Each wall is flat, endless, passes through zero and stands at right angles to its row. A trip goes straight from one point to another. List the walls that it crosses, first one first.
In the rows, 128 means zero.

Walls:
(1): [160  67]
(2): [175  87]
(3): [184 118]
(4): [147  70]
Trips:
[154 112] to [121 145] -> 4, 1, 2, 3
[102 131] to [126 147] -> none
[ 96 167] to [112 138] -> none
[123 166] to [105 130] -> none
[129  97] to [145 170] -> 4, 1, 2
[135 107] to [ 84 126] -> 3, 2, 1, 4

Walls:
(1): [152 153 141 153 121 140]
(2): [ 88 190 116 132 112 132]
(3): [ 83 124 149 186 109  82]
(4): [154 183 126 117 142  99]
Trips:
[115 162 119 155 123 100] to [114 131 127 153 154 108] -> 1
[124 150 140 165 113 141] to [116 170 122 156  89 121] -> none
[140 169 156 169 110 137] to [146  78 145 129 107 189] -> 4, 2, 3
[147 159 116 122 105 134] to [124 106 140 147 135 115] -> 3, 2, 4, 1
[127 143  76 122  75 161] to [196 126 182  74 147  99] -> 4, 2
[193 104 211 117  97 129] to [134 143 184  77 174 188] -> 4
[106 171 114 167 143 112] to [ 76 113 138 189 107  82] -> 4, 1
[165 152  99 149 173 163] to [106 109 129 120 144 178] -> 4, 1

Walls:
(1): [169 116 154 136  97 121  78  98  79 108 151]
(2): [ 60 117 118 134  74 122  98 111 110  96 159]
(3): [138 102 132 151 135  81 139 168 115 131 113]
(4): [ 90 118  75 160 130 117  97 172 120 113 132]
(5): [170 148 115 126 110 102 162 122 125 129 161]
Trips:
[ 85 109  65 142 131 112 138 100 162 113 143] to [156 113 138 214  95 121 143 128 157 124 195] -> 5, 3, 1
[ 82 159 150 100 143 178 158 170 145 132 146] to [176  87 137 146 121 136  57 128 128  94 143] -> 2, 4, 1, 3
[ 63 147  95  88 138 169 151 176 112 162 142] to [141 145  57 187 104 124 110  88 154  69 106] -> 5, 1
[105 152 106 132  79  83 143 156  98 123 115] to [201 115 134 159  71 132 153  99  92 151  83] -> 1, 4, 2
[139 119 117 148 102  85 141 121 170 129 138] to [104 159  91  88 110 203 140  72  74 159 135] -> 4, 3, 1, 5
[ 70 120 157 105 149 140 155 113 101 140 155] to [119  64 160 134 116 135 109  62 159 154 152] -> 1

Walls:
(1): [126  95 156 158 108 166 107 135 168 120  93 148 132 140 166 183  56 184]
(2): [174  62 129 142 168  78 166 131  80 167 131  69  88 121 152 141 128 164]
(3): [123 141 149  97 164 161 107 125 169 147 144 127 201 122 112 102 145 140]
(4): [136 108  93 148 147 139 112 160 152  90 176 122 120 141  91 159 126  97]
(5): [194 139 169  84 179 150 133 109 157  62 104 184  76 190 132 116 138 184]
(6): [167 158 118 160 130 141 141 183 108  50 138 107 116 134 103  99 174 169]
(7): [154 135 171  87 202 132 160 105 190 184 171  88  73  88 149 131 106  77]
Trips:
[ 83 105 136  99  77 157 111 115  90 132  53 121 121 146 158 130 112 114] to [122 137  85 159 108  90  98 110 209  67 129  97 108 171 145 136 104 104] -> 4, 5, 6
[ 93  46 126 145 165 101  90 140 161 111  99  70  80 169  84  70 124 155] to [173 104 161  94 115 168 117 114  96  84 139 175 147 168 160 178 114 147] -> 2
[152 116  80 151 114  96 120 106 141 173 191 112 147  83 176 119 171 113] to [138 168 137  61 121 112 142 163 172 147  86 153 162  84 112 161 109 134] -> 4, 2, 1, 5
[122  78 118  99 107 123 110 136 106 157  87 127 190 137  74 143 117 158] to [105 116  85 130 159 110 167 116  49 194  97 163 145 156 162  99 123 129] -> 1, 3
